Each row is a point. The ring and each string are closed loops that go straight from each point to the next, and from the last back to the first. Before rounding, they use only three directions, however many columns there are. How many times does the string pass through the ring? Passing back the other way cancels.
In the rows, zero is written as 128.

Ring (8 x 3):
[[ 96 140  57]
 [ 68 129  85]
 [ 63 126 143]
 [ 82 134 172]
 [134 152 179]
 [159 157 160]
 [174 159 114]
 [153 155  69]]
String (25 x 3):
[[171 178 110]
 [208 153 135]
 [177 144 142]
 [131 154 127]
 [148 170 153]
 [155 163 197]
 [141 144 220]
 [121 133 162]
 [116 129 154]
 [ 86 118 206]
 [ 55 134 194]
 [ 72 150 149]
 [ 99 146 130]
 [ 96 125 160]
 [ 71 127 197]
 [ 72 149 197]
 [100 158 143]
 [124 137 161]
 [135 137 157]
 [128 153 137]
 [153 179 146]
 [197 163 154]
 [200 149 142]
 [140 146 122]
 [144 165 112]]
Times through: 1

Ring (8 x 8):
[[111 125 129 138 101  86 105 101]
 [124 130 108 119  97  76 123 154]
 [131 144 105 110  95  92 147 177]
 [124 171 104 110  97 128 162 174]
 [106 192  98 118 102 151 146 149]
 [ 92 188 109 133 106 155 125 108]
 [ 91 165 132 148 107 143 111  69]
 [100 135 144 151 105 113 104  64]]
String (24 x 8):
[[ 86 135 170 170 109 134  94   7]
 [ 89 163  96 136 108 109  86 106]
 [106 155 114 130 102 114 120 119]
 [117 113 181 155  99 113 131  49]
 [119 115 162 146  99 101 128  76]
 [121 125 144 136  98  99 131 104]
 [132 113 136 127  95  76 135 132]
 [128 143  67  99  96  58 119 212]
 [120 157  83 108  98  90 129 184]
 [119 147 131 129  98 118 142 123]
 [147 134 140 113  90 108 184 166]
 [140 153 100 100  92 100 169 203]
 [117 172  66 101  99  96 130 203]
 [118 151 120 125  99 114 138 134]
 [131 134 136 124  95 105 153 137]
 [142 117 119 112  92  67 146 173]
 [117 142  65 106  99  56 100 192]
 [107 157  89 120 102  96 109 149]
 [118 132 152 140  99 115 137  91]
 [106 106 167 159 103  91  97  40]
 [ 92 131 139 156 107 103  83  51]
 [ 98 162  99 130 105 112 104 121]
 [105 150 132 139 103 122 121  94]
 [105 127 188 164 103 139 129  23]]
Times through: 5
String (31 x 8):
[[131 139 152 129  95 125 167 121]
 [113 158 111 124 100 116 133 137]
 [118 174  71 102  99 103 135 198]
 [136 161  84  95  93  98 161 217]
 [144 140 117 105  91  97 173 189]
 [142 124 152 123  92 105 170 137]
 [123 137 144 132  97 116 147 113]
 [128 128 136 127  96  97 142 130]
 [121 134 130 129  98 100 132 124]
 [122 124 145 136  98  99 132 104]
 [119 106 151 144  99  78 112  85]
 [110 110 150 149 102  84 101  69]
 [116 120 173 151 100 117 133  60]
 [107 150 121 134 102 114 120 110]
 [ 97 160 100 131 105 109 101 118]
 [110 140 150 144 101 124 129  79]
 [111 138 154 145 101 126 132  77]
 [ 99 163  98 129 105 112 106 125]
 [100 156 111 134 104 113 108 111]
 [110 138 148 143 101 120 127  82]
 [109 118 171 156 102 112 118  47]
 [109 101 170 160 102  88  99  40]
 [102 126  97 133 104  60  73 118]
 [105 156  83 120 103  89 101 152]
 [109 156  97 122 102 102 116 144]
 [118 144  79 110  99  71 111 179]
 [131 138  75 100  95  58 125 208]
 [140 137  90  99  92  71 148 208]
 [122 165  65  98  98  87 131 211]
 [112 166  86 113 100 106 126 168]
 [125 145 136 126  97 120 154 129]]
Times through: 0
